Each row is a point. A path goes straight from each point to the next, and from the last back to the first. The post is the endless flat space through its rows: a point in 2 columns, a line in 3, a plane in 4, and so on, so that a path can go around it. Count how often the path circles the post. Going back the other way cancels.
(in the rows, 128 means zero)

Post:
[[104 171  84]
 [141 137 162]]
Path (29 x 3):
[[ 91 115  69]
 [128 110 147]
 [126 147  69]
 [173 160 106]
 [141 219 124]
 [132 165 167]
 [124 136 176]
 [ 49 160  80]
 [ 84 121  75]
 [145  98 116]
 [168 186  56]
 [166 192 177]
 [124 164 175]
 [113 144 157]
 [ 98  95 115]
 [115 134  29]
 [114 139  62]
 [171 116  90]
 [170 185 128]
 [ 91 229  96]
 [ 80 180 139]
 [ 98 125 171]
 [106 139  88]
 [124 163  19]
 [121 156  81]
 [188 142 190]
 [151 191 199]
 [ 77 180 123]
 [ 89  90 167]]
Times around: 4

Post:
[[147 125  71  49 186 119 165  81 150 114  82]
 [ 75 126  62 166  93 131 140 102 175 171 134]
 [ 78 148 160  72 136  53 159 139 106 130  75]
 [ 75 164 143 152  98 150 198 202 183 172 111]
 [130 124  95 157 211 101 160  64 120 110 130]
 [115 139 110 165 122 172  52  60  73 144  69]
 [136 194 129 135 149 111  88 146 104 123  97]
 [111 139 167 102  70 135 107  90 175 168  71]
 [ 90 141 187  86  67 137 118 143 159 206 131]
 [133 126 133 159 107 120 145  97 103  92 179]]
Path, 13 rows:
[[142 106  47  96 128 147  98 132 170 176 125]
 [142 128 137  94  93  45 155 165 196 201 155]
 [ 72 139 138 127  20  98 158 188 153 113 123]
 [100 145 152   7 146 131 148 193 134 185 177]
 [ 82 176 132  48  96 117 117 147 145 160  80]
 [120 172  90 162 152 125 131  47  57 116 123]
 [126 163 166 126  93  69 137 103 192 176 145]
 [153 212 129  57 142 176 158 140 128 143 125]
 [126 164 156  14  93 147 106 139 180 172 112]
 [ 73 130  97 183 112 169  74  73 156 149 112]
 [ 67 179 138 111 111 116 154 123 185 152 145]
 [ 83 151 106 108 177 133  99  91 130 189  83]
 [ 84 141 139 146 145 115 142  99 185 152  78]]
Times around: 0

Post, 17 rows:
[[ 92 142 105 113 154 116 126 140 107 105 150 105 164 128 113 142 144 120]
 [101 132 126 137 161 102 116 131 152 116 108  79 136 137 116 153 122 133]
 [126  93 100 170 113 116 127 173 133  88 116 117 155 124 102  75 103  96]
 [108  95 136 134 131 107 121 129 134 127 132  87 150 136 119 179 130 114]
 [165 157 133 113 106 143 103 162 150 123 122 128 125 115 153 124 158 127]
 [144 132  83 163  98  91 108 134 113 136  96 119 113 151  90 111 108 106]
 [104 132 142 133 137  93 104 130 137 139 144 119 133 109 113 134 140 141]
 [155 126 129 143 147 101 142 122 139 143 128  98 143 144 141 143 132 134]
 [145 111 125 108 125 138 111 161 131 117 116 124  97 140 137 101 139 141]
 [161 131 125 110 105 154 134 146 159 117 128 158  98 117 150 122 120 143]
 [112 123 140 133 155 128 109 123 105 125 101 128 170 126  99 135 125 119]
 [123 121  91  93 139  98 118  92 111 102 127 135 159 100  77 109 154  94]
 [150 123 145 162  90 119 118 141 149  90 112 118  96 150 108 103 125 127]
 [148 131 134 129 117 169 128 159 127 127 123 116  78  98 119  98 119 131]
 [144 130 132 122 124 133 123 139 124 113 117 132 103 124 176 107 126 111]
 [143 154 143 103  97 166 109 136 145 133 145 124 112 131 154  83 119 128]
 [142 124  99 132 123 169 116 110 136 133 113 134 103 119 153 121 178 146]]
Path, 24 rows:
[[129 180 134 102 114 170 102 143 139 123 119 141 121  98 134  77 127 138]
 [145 183 153 135  90 113 117 120 119 115 172 113 127 124 140  99 141 128]
 [103 137 139 123 116 159  80 162  74 137 126 120 138 141 128 114 117 105]
 [146 148 144 155 126 126 126 102 118 150 108  78 101 143 121 162 118 130]
 [125 143  86  98 130 110 144 178  96 106 117  94 140 153 106 120 102 132]
 [175 113  78  97 121  96 142 116 119  84 146 140 152 149 118 131 152 136]
 [153 135  92 121 130 152  99 148 131 121 116 135 115 123 117 109 145 123]
 [124  90 130 154 151 116 129  98 148 155 112 131  78 124 101 116 165 150]
 [131 144 136 134  88 125 116 121 153 155 129 148 105  97 100 102 150 150]
 [123 128 129 136 133 141 124 163 108 171 119 120 113  87 143 111  80 140]
 [149 123 106 121 144 105 103 130 115  95 113  93 170 162 119 136 108 101]
 [106 135 122 121  96  97 115   7 165 121 112 108  98 150  98 158 121 135]
 [140 153  99 141 126 125  96 154 181  96 103 114 157 128 108  84 183 166]
 [176  66 140 112 117 134 108 127 143  80 134 110 196 119 157  84 137  79]
 [158 149 108 108 115 128 107 117 124 128  99 134 100 176 150 147 134 117]
 [121  77 105 137 162 123 104 128 120 116 104  98 135 136 151 154 126  76]
 [120 153 103 118 105 139  92 134 115 150 160 147 128  88 115  96 135 153]
 [ 82 122 157  85  87 126 107 121  94 127 169  92 129 134  89  98 121 132]
 [129 129 148 129  74 148  69 128 129 125 115 144 123 112 123  86 193 126]
 [173 112  86  76 120  98 118 115 123 137 132  93 148 118 132 166 192 113]
 [141  64  98 120 133 126 134 128 120 111 119 121 159 171 113 136  94 119]
 [142 121 105 111 110 199  87 116 160 134 111 115 151 141 134 136 170 117]
 [150 130 102 146 119 165 145 141 174 115 140 128 127 115 167 102 113 101]
 [125 117 124 133 134 171 136 157 126 142  92  89  73 160 111 146 159 162]]
Times around: 2
